Each row of a before or after table is a point. One or more steps were done to the points. Then noise was added and the rows were shuffled. The steps act on columns, c1 being the first. Write out the steps. A step turns or swaps two columns, mirrors them in a line or flattens them onto one, adds a multiple of one to another, or multiplies or shifts one. Angles are multiples of 10 degrees, from the lower column toward the higher: turns from -170 to 170, lines from 10 to 170 but not 90. Use the fewest steps. Two steps may share a column if one is a turn and the other turns, adds or multiplies; they go together, in the order done. Otherwise the lowest column goes first.
In the rows, 128 means zero.

Before (9 x 3):
[[134 113 142]
 [134 114  95]
 [ 83 111 105]
 [ 87 107 133]
 [ 94 136 136]
 [128 109 145]
 [167 126  47]
 [ 94 125 133]
 [ 86 165 141]]
After (9 x 3):
[[105 126 146]
 [111 135  94]
 [136  92 137]
 [115 131 141]
 [163  88 144]
 [108  84 135]
 [122  94 134]
 [112  86 107]
 [125 167  44]]
Steps: swap c1 and c2

Before (10 x 8):
[[131  89 154  81 104 114 132  84]
 [154 162 127 179 121 160 144 136]
 [ 83 144  67 108 117 150 115 139]
 [110 173  82  98 124 131 104 144]
 [118 124 128 177 137 181  97 121]
 [165 131  92  51 130 188 125 100]
 [ 88 125 137 131 123 111 154  98]
 [164 133 152 134 158 141 153 130]
 [129 102 102 106 119 138 130 124]
 [153 183  86 153 153 103 148 121]]
After (10 x 8):
[[189 126  91 166 194 164 124 156]
 [131  90  81 164 140 113 156 116]
 [150 115  66 152 135  75 140 121]
 [104  70  84 119 104 154 104 134]
 [140 110 155 105 134 165 105 120]
 [182 126 127  94  95 119 156 136]
 [140 156  99 133 152 129 129 135]
 [112 171 153 152 169 129 117 169]
 [108 130 139 133 126  86  98 154]
 [158  99 127 124  74 156 114 117]]
Steps: swap c1 and c6; turn c2 and c5 by 150 degrees; turn c4 and c5 by -120 degrees; turn c7 and c8 by -170 degrees

Before (11 x 14):
[[152 123 122 185  93  90 166  84 105 150 146 173 103 158]
 [129 104 133 182 136 175 155 153 143 112 162 115 158 116]
 [119 130 155 211 115 173 128 137 132 106 137 107 160  83]
 [103 113 101 168 125 138 102 134 140 115 168 135  99  94]
 [158 136 159 145  97 135 164 121  88 140 104 132  84 148]
 [132 144  93 145 115  99 133 146  90  91 151 177 145 148]
 [155  91  93 148  97 134  97 145 121  97 131 113 137 128]
 [153 112 149 173 139 130 111 111 140 102 161 157 146 135]
 [147 116 102 159 172 176  91 162 103 147 151 144 166  94]
 [116  88 151 129  88 116 155 156  88 152  99 135 126 134]
 [ 98  97 133 161  89 100 170  94  73 102 174 114 117 129]]
After (11 x 14):
[[159 135 159 144  97 134 165 135  90 140 137 137 177 151]
 [153 111 150 172 140 131 111 162 140 103 124 138  93 142]
 [129 104 133 182 136 177 154 107 143 112 115  98  83 125]
 [155  92  92 149  98 134  97 108 122  97 130 111 120 123]
 [ 98  95 133 163  89  99 170 126  72 102 102 187 108 161]
 [151 123 121 186  94  89 165 185 105 150 132 170 135 172]
 [131 145  94 143 116  98 133 168  89  91 138  74 100 146]
 [116  90 152 128  86 115 156 125  89 151 146  82 149 116]
 [102 114 101 168 124 138 102 134 140 115  71 114 123 144]
 [148 117 101 158 171 175  90 132 104 147 107  67  83 101]
 [119 130 155 211 115 172 127 104 131 106 102 125  98  89]]
Steps: turn c8 and c12 by -110 degrees; multiply c12 by 1.6; turn c11 and c13 by -140 degrees; turn c11 and c14 by -50 degrees

Before (13 x 24):
[[127 164 138  96 151 154 155 140 111 116 154  96 157 160 144  92 174 118
  157 121 172 116  82 117]
 [106 139 172  83 122 111 157 136 134 124 145 126 151 144 125 112 171  95
  100 153 141 134  80 111]
 [114 132 106 131 172 171 123 157 102 116 124 135 118  91 163 137 116 140
  106 121 143 127 124 138]
 [130 110 136 133 160 128 115 129 109 121 108 135 122 122  99 151 113 127
  145 141 109  88 122 130]
 [114  97 122 152 145 143 116  89 105 142 126 126 100 120 129 148 125 138
  151 185 122  97 115 136]
 [152 142 125 137 164 133 135 148 110 134 136  85 137 150 137 103 165 134
  134 119 165 154  59 116]
 [ 77 117 163 131 120 120 131  96 125  88 109 124 150 104 109 111 148 120
  116 146 114 120 125 115]
 [ 92  85 142 130 119 125 140 116 124 106 115 124  94 103 130 150 120 110
  152 141  89 120 140 115]
 [100 101 132 132 123 144 131 142  92 111 120 161 123 109 168 120 112 168
  100  94 105 106 120 142]
 [ 95 105 129 121 148 168  83 136  95 124 101 141 102 129 164 139 127 146
  101  95 121 118 139 127]
 [113 127 125 159 126 123 117 112 124 125 127 160  95 112 119 130 141 118
  136 139 114 103 142 114]
 [136 158 158  91 157 101 132 140 139 122 152  91 165 146 164  81 162 125
  132 145 146 134  96 109]
 [113 126 178 113 115 113 169 138 128 111 105 111 145 150 134  81 156 101
  108 155 147 123 133 124]]
After (13 x 24):
[[113 127 126 148 126 123 137 114 122 119 123 161  96 106 103 125 143 115
  140 137 112 100 139  87]
 [128 111 135 116 159 124 124 128  97 107 106 137 124 120 103 128 109 122
  144 142 107  88 124  96]
 [154 143 126 141 167 134 143 147 100 144 133  81 142 149 131 112 168 141
  132 116 166 155  60 135]
 [ 96  85 138 129 118 125 147 110 119  61 113 126  94 104 131 149 119 111
  151 141  93 121 140 147]
 [ 74 117 163 115 121 118 139  98 124   3 111 119 153 109 113  94 152 112
  116 146 114 119 126 124]
 [113 136 104 152 170 171 118 155  86  90 123 138 118 116 156 159 119 118
  104 122 145 127 124 123]
 [114  98 124 150 146 144 117  89  92 172 126 127 100 125 112 151 125 131
  154 187 123  97 112 107]
 [110 139 175  92 125 112 156 135 137 118 146 129 151 118 154 112 172 123
  101 152 141 135  85 180]
 [127 159 139 115 152 156 146 141  98  91 153  93 160 144 163 104 174 134
  156 118 170 115  79 182]
 [140 158 156 120 155 102 146 138 147 113 155  90 163 137 176 108 162 137
  128 147 144 130  96 117]
 [115 124 176 117 115 110 145 137 129  80  98 110 143 128 140  84 161 128
  111 155 145 123 128 220]
 [ 95 110 125 150 151 168 112 136  72 117 103 138 104 138 158 160 128 133
  102  95 122 119 137  17]
 [101 101 134 161 122 145 112 142  68  78 119 167 124 136 150 149 111 137
  102  93 103 107 121 148]]
Steps: add 0.7 times c15 to c16; turn c4 and c15 by -40 degrees; turn c7 and c24 by 70 degrees; multiply c24 by 2.5; multiply c9 by 1.6; multiply c10 by 3; flatten c14 and c18 onto the line at 40 degrees

Before (10 x 64):
[[ 63 142 130 144 118  88 183 160 137 124 144 135 141  92 114 115 148 140
  180 165  97  88 101  75 136 152 134  94 105 126  88  88 104 129 107 124
  177 143 176 117 157 102 172 136 131 116 147 123 131 160  89  98  90 110
  169 111 116 129 135 155 119 104  96 128]
 [117 107 126 125 126 128 124 103 139 118 159 117 151 124  87 134 142 152
  130 155 110 147 138 148 130 110 107  93 150 107 125 140 109 122 139 157
  135  88 138 100 133 141 182 166 104 153 139 138 130 115 141 121  90 118
  106 142 116 129 125 166 129 127 108 143]
 [102 102 134  93  83 152 123  82  98 123 143 149 108 138 150 115 101 137
  131 141 123  91 140 122 184 133 128 115 158 111 101 136 171 111  99 111
  120 107 133 153 108 126 162 123 120 122 141 131 120 143 124 100  85 152
  110  98  89 183  94 166 147 163 109 171]
 [108 135 107 161  98 130 134 116 118 116  84 133 141 161 156 163 107 120
  167 104 115 122  81 126 115  95 123 134  97  93 156  84 118 117 154 142
  137 112 134 131  94 147 137  94 140 159 126 114 167  95 110 142 136 180
  105 150 145 178 131 100 103  80 147 148]
 [118 149 142 170 105 162 115 148  94 161 154 140  85 119 112 139 138 146
  111 104 128 156 110 124 167 131  59 153 131 113  85 159 120  64  98 160
  163 137 150 128 108  93 143 172 135 110 109 135 168 174  71 161 111  98
  150  84  96 116 108 122  83  91 159 122]
 [ 88 175 130 161 109 162 128 123 113 125 159 131 126 122  89 137 120 108
  157 118  99 101 142 133 129 120  88 116 142 128 154 152 137  72 143 147
  183 114 141 137 128 109 121 103 129 139 123 132 113 112 119 159 146 110
   86 106  94 126 173 146 144 153 134 154]
 [116 167 131 120 139 121 176 136 124  86  91 143 143 126 127 134 125 105
  134 154 145  92 110 111 159 149  73 153  84 175 118 114  96  73 128 101
  147 133 151  97 138 174 148 141 154 116 136 156  93 118  75 157 104  99
  111 112 171 183 172 160  86  85 154  97]
 [132 171 127 117 157 144 107 162 145  84 135  85 120 134 138  99 151 166
  168 139 131 106 127 142 106 104  90  78 120 110 157  90  89 115 146  90
  200 123 133 130  89 148 198 123 133 141  82 111 151 148 111  93 132 134
  169 133 101 176 154 102 161 149 135 150]
 [ 66  99 127 159 113 129 165 153 135 147 124 154 123 144 136 125 103 153
  168 113 170 155 116 129 128 115 130 153 105 164 156 122 113  84 143 101
  155  92 149 124 131 101 137  96 146  79 117 125 126 127 151 128 157 175
  164  78 142 157 130 133 108  86 110  89]
 [107 129 121 172 155 124 109  90 114  88 161 160 129 159  92 132 137 126
   96 101 101 155 137  68 166 146  63  81 123 170 125 151 156 115 139 133
  153 137 139 101 138 143 119 171 106 104  96 160 158 150  74 126 163 170
   94 155 121 185 102  88 168 143 145 139]]
After (10 x 64):
[[177 177 131  99 108 161 127 118 113 124 159 132 127 121  91 137 104 152
  159 116 100 104 142 136 125 122 201 112 140 130 151 153 141  73 142 152
  188 114 141 135 127 109 121 107 124 140 108 132 115 112 118 152 137 109
   83 110  94 128  84 148 142 128 135 153]
 [149 169 128 124 155 149 108 162 147  84 136  84 123 132 136  95 112 111
  165 139 133 107 126 141 105 103 182  78 119 110 157  94  90 117 147  94
  197 122 135 130  88 147 195 122 135 141 179 109 154 147 110  96  94 133
  165 133 158 173 110 100 157 157 135 148]
 [159 145 145  85 107 162 111 145  92 159 155 145  90 121 115 141 167 104
  113 100 128 151 110 126 171 130 173 150 132 115  85 161 119  60  95 160
  166 136 147 128 107  93 144 171 137 113 123 134 167 171  68 161 118  96
  147  83 146 114 191 124  80 134 158 120]
 [176 102 132 153  79 150 123  81  96 124 143 150 107 138 147 115  92  88
  134 141 119  90 138 124 186 134 101 114 160 110 102 137 174 112  99 112
  118 108 133 152 113 124 163 121 118 125 130 130 121 144 124  98 145 153
  112  97 122 180 171 163 147 106 111 169]
 [ 98 169 132 147 140 118 177 136 125  86  92 144 142 125 123 139 167 117
  132 150 143  88 108 111 160 151 211 152  81 171 118 114  94  78 131  99
  147 136 154  95 142 176 148 141 154 116 129 160  89 120  78 156 160  96
  114 109  62 185  95 162  86 120 155  96]
 [147 109 128 146 126 126 128  99 139 117 158 117 152 125  84 133 132  79
  131 156 108 147 140 149 130 110 145  92 151 107 126 141 111 122 140 160
  133  90 135  99 134 144 185 167 103 151 121 137 132 115 142 123 126 117
  107 139 124 128 143 162 128 147 110 146]
 [144 131 123  66 155 123 108  92 114  91 161 156 127 158  88 129 118 160
   92 105 100 158 136  67 170 147 164  80 121 169 126 150 155 113 142 131
  150 136 142 102 136 142 118 173 105 106 133 162 158 147  78 124 110 170
   94 155 100 192 194  86 165 136 146 138]
 [145 100 124  97 114 130 165 151 133 148 124 153 123 143 134 121 167 138
  165 116 169 152 116 129 128 115 129 159 103 163 152 124 114  80 140 103
  151  91 152 124 130 103 136  98 147  76 120 124 125 128 154 129  94 178
  161  78   6 157 123 132 108  96 110  87]
 [168 144 133 126 117  87 185 160 138 124 140 135 144  94 112 114 158  89
  180 167  96  90 107  74 135 152 129  92 105 123  86  93 106 129 108 127
  181 142 181 112 157  98 167 135 133 117 107 121 132 163  89  95 138 109
  176 110  29 129 114 155 120 139  94 129]
 [124 134 103  98  99 130 135 118 122 120  87 133 141 167 158 162 173 140
  169  98 117 122  83 124 110  94 137 131  99  92 153  81 119 113 150 143
  137 110 129 131  92 149 139  96 141 159 119 116 169  94 109 139 133 180
  107 147  73 179 129  99 106  99 144 149]]
Steps: turn c1 and c57 by 120 degrees; multiply c57 by 2; add 0.3 times c33 to c4; turn c4 and c47 by -150 degrees; turn c17 and c62 by 80 degrees; turn c18 and c53 by -120 degrees; multiply c59 by 1.6; turn c27 and c59 by -150 degrees
